Each row of a before or after table is a point. The points were changed in one or more steps. Then noise was added and the rows were shuffled. The steps act on columns, c1 being the first. Name the steps. A step turns or swaps two columns, mirrors them in a line or flattens them onto one, adds a multiple of one to another, or multiplies or shifts one. Angles are multiples of 10 degrees, from the lower column toward the higher: turns from -170 to 170, lines from 10 to 170 but not 90. Use the fewest steps. Two steps may share a column if one is a turn and the other turns, adds or multiplies; they go together, in the order done. Otherwise the lowest column goes first.
In the rows, 128 means zero.

Before:
[[114 127  75]
 [104 139 116]
 [188 121 125]
 [102 136 143]
 [111 144  84]
 [109 124 155]
 [106 125 152]
 [134 106 131]
 [106 111 146]
 [148 143 145]
 [121 116 125]
 [141 107 126]
 [107 140 149]
 [102 132 145]]
After:
[[167 146 117]
 [ 84 153 120]
 [ 80 118 112]
 [ 78 145 127]
 [ 81 142 150]
 [141 126 149]
 [ 95  87 104]
 [152 129 146]
 [253 123 136]
 [113 125 142]
 [102  73 116]
 [ 84 149 135]
 [ 90 151 139]
 [ 76 144 126]]
Steps: multiply c1 by 2; turn c2 and c3 by -80 degrees

Before, 9 rows:
[[135  98 167 160 120 108]
 [ 97 115 174 136 178 131]
 [136  61 112 165 116 148]
 [163  72 167 120 121 126]
 [101 131 133 102 166 133]
 [ 98 127 107 108 156 129]
 [124 101 139 134 113 154]
 [ 96 125 129 170 113 104]
 [157 111 154 160 181 150]]
After, 9 rows:
[[ 97 158  83 128 182 136]
 [ 96 172 151 108 154 110]
 [135  88  89 202 120 152]
 [122 106 114  72 113 141]
 [162  20  90 123 121 123]
 [ 93 173 128 220 114 157]
 [134  45 143 113 117 169]
 [104 170 121  95 171 108]
 [158  69  99 103 179 166]]
Steps: add -1.5 times c1 to c2; multiply c3 by -1; turn c4 and c6 by 70 degrees; multiply c4 by 2.5

Before (12 x 9):
[[139 113 112 114 134 104 132 139 111]
 [162 139  91 164 125 112 155 156 117]
 [117 114 183 127  70 144 159 131 113]
 [117 116 134 142 102 122 161 163 151]
 [159 141 104 148 114 150 124 152 190]
 [114 181 104 118 120 131 153 132 125]
 [150 121 116 111 113 136 161 145 120]
 [101 132 125 140 134 138  96 154  97]
 [164 130 188 156 136 134 165 164 133]
 [119 118 170 106 132 128 134  72 108]
 [ 86 112 118 135 127 133 160 148 106]
 [149 220 121 117 117  95 131 130 107]]
After, 12 rows:
[[120 111 109 184 129 134 166 148 122]
 [123 117 141  94 103 123 162 163 149]
 [125 138  55 196 124 111 148 156 154]
 [123 120 105 124 113 135 158 145 109]
 [122 130 246 153 137 134 157 163 156]
 [121 113 237 160  70 144 159 132 122]
 [129 141  81  19 116 151 120 152 177]
 [127 112  96 147 134 104 129 139 108]
 [128 219 114 160 117  95 128 129 106]
 [133 132 121 209 132 137 101 154 125]
 [127 119 213 143 133 127 137  73  99]
 [123 181  80 124 119 132 153 132 118]]
Steps: flatten c1 and c7 onto the line at 100 degrees; multiply c3 by 2; turn c4 and c9 by 60 degrees; multiply c4 by 2.5

Before (10 x 12):
[[164 135  88 116 136  85 123 103 107 117 112 128]
 [116 152 128 144 136 138 117 111 133 124 104 106]
 [127 143 111 124 102 146 117 113 107 113 132 150]
 [132 146 122 124 121  90 158 109 116  89 120 143]
 [153 130  98 185 156 133 143 185 144 124 101 152]
 [131 102 120 118 138 138 157 111 164 104 133 147]
 [151 122 137 116 118  99 125 126 145 126  95 139]
 [133 147  86 113 106 151 202 166 111 123 127 152]
 [161 126 109 128 120 156 146 160 107  98  87 135]
 [ 59 129 125 148 107 153 157 218 107 109 136  88]]
After:
[[132 126 147 117 116 111 146 144 174 102 138 118]
 [163 146 134 127 119 110 143  81 106  96 162 113]
 [110 108 105 146 132 111 115 146 107 132 152 129]
 [152 131 138 111 123 153 130 145 136 118 165 134]
 [127 125 150 123 127 107 133 139 114 106 120 110]
 [165 136 128 111 128 159 120 175 102 111 131  90]
 [133 123 143 126 114 160 151 167 107  84 127 118]
 [131 126 151 116  89 115 194  75 102 110 117  84]
 [157 124 152 182 129 143 128  55 128 156 156  97]
 [ 61 137  89 146 111 133 160   8 119 118 116 122]]
Steps: turn c9 and c11 by 160 degrees; turn c2 and c9 by -140 degrees; swap c3 and c12; add 0.5 times c4 to c10; flatten c5 and c7 onto the line at 120 degrees; turn c6 and c8 by -160 degrees; multiply c8 by 1.3

Before:
[[129 132  99 101  85  83 127 145 109 128 111 150 139 114 144  92 176 147
  115 164]
 [138 123 144 147  92 139 143 111 114 105 133 142  94 130 105 157 119 132
  131 101]
 [175  99 165 146  80 102 139  81  90 101  90 151 118 115 101 134 107 137
  127 122]
 [117 139 116 119 135 160  87 138 159 137 119 133  91  98 169 134 156  90
  171 156]
 [144 138 125 120 149 150  96 172 132 145 119 101 105 108 155 154 157  97
  163 160]
 [106 133 126 155 144 160  97 136 122 136 136 116  92 141 144 126 149 114
  161 164]
 [123 150 153 146 128 105 151 101 114 103 105 150 125 141  92 128 132 134
  131 119]
 [102 134 109 133 153 130 120 116 105 100 147 128 110 154 125 138 138  86
  163 130]
 [125 121 132 149 123 106 138 105 144 112 141 129 106 154 132 147 112 128
  160 131]]
After (9 x 20):
[[175  98 164 146  81  92 134  82  91 131  91 150 118 117  83 133 107 136
  121  97]
 [124 120 131 147 124 100 137 104 144 136 139 129 105 169 136 146 114 128
  120 118]
 [146 140 123 120 150 157 126 169 131 121 118 101 107 136 169 154 158  97
   89 243]
 [121 151 153 146 128  93 141 103 114 130 105 150 125 139  71 126 132 133
  133  73]
 [117 138 116 117 138 156 115 139 160 109 120 134  90 133 192 135 156  90
   77 249]
 [109 134 129 155 143 155 129 135 122 109 136 115  91 159 153 126 148 115
  110 247]
 [139 122 144 148  93 118 123 112 114 106 132 143  93 131  91 158 119 133
  125  52]
 [102 134 109 130 154 107 123 117 104 107 147 125 111 169 124 138 140  86
  117 144]
 [128 132  98 101  85 102 150 146 110 162 110 151 139 109 154  94 177 147
  129 200]]
Steps: turn c6 and c10 by -50 degrees; turn c7 and c20 by -40 degrees; multiply c20 by 2.5; mirror c14 and c19 in the line at 20 degrees; multiply c15 by 1.6
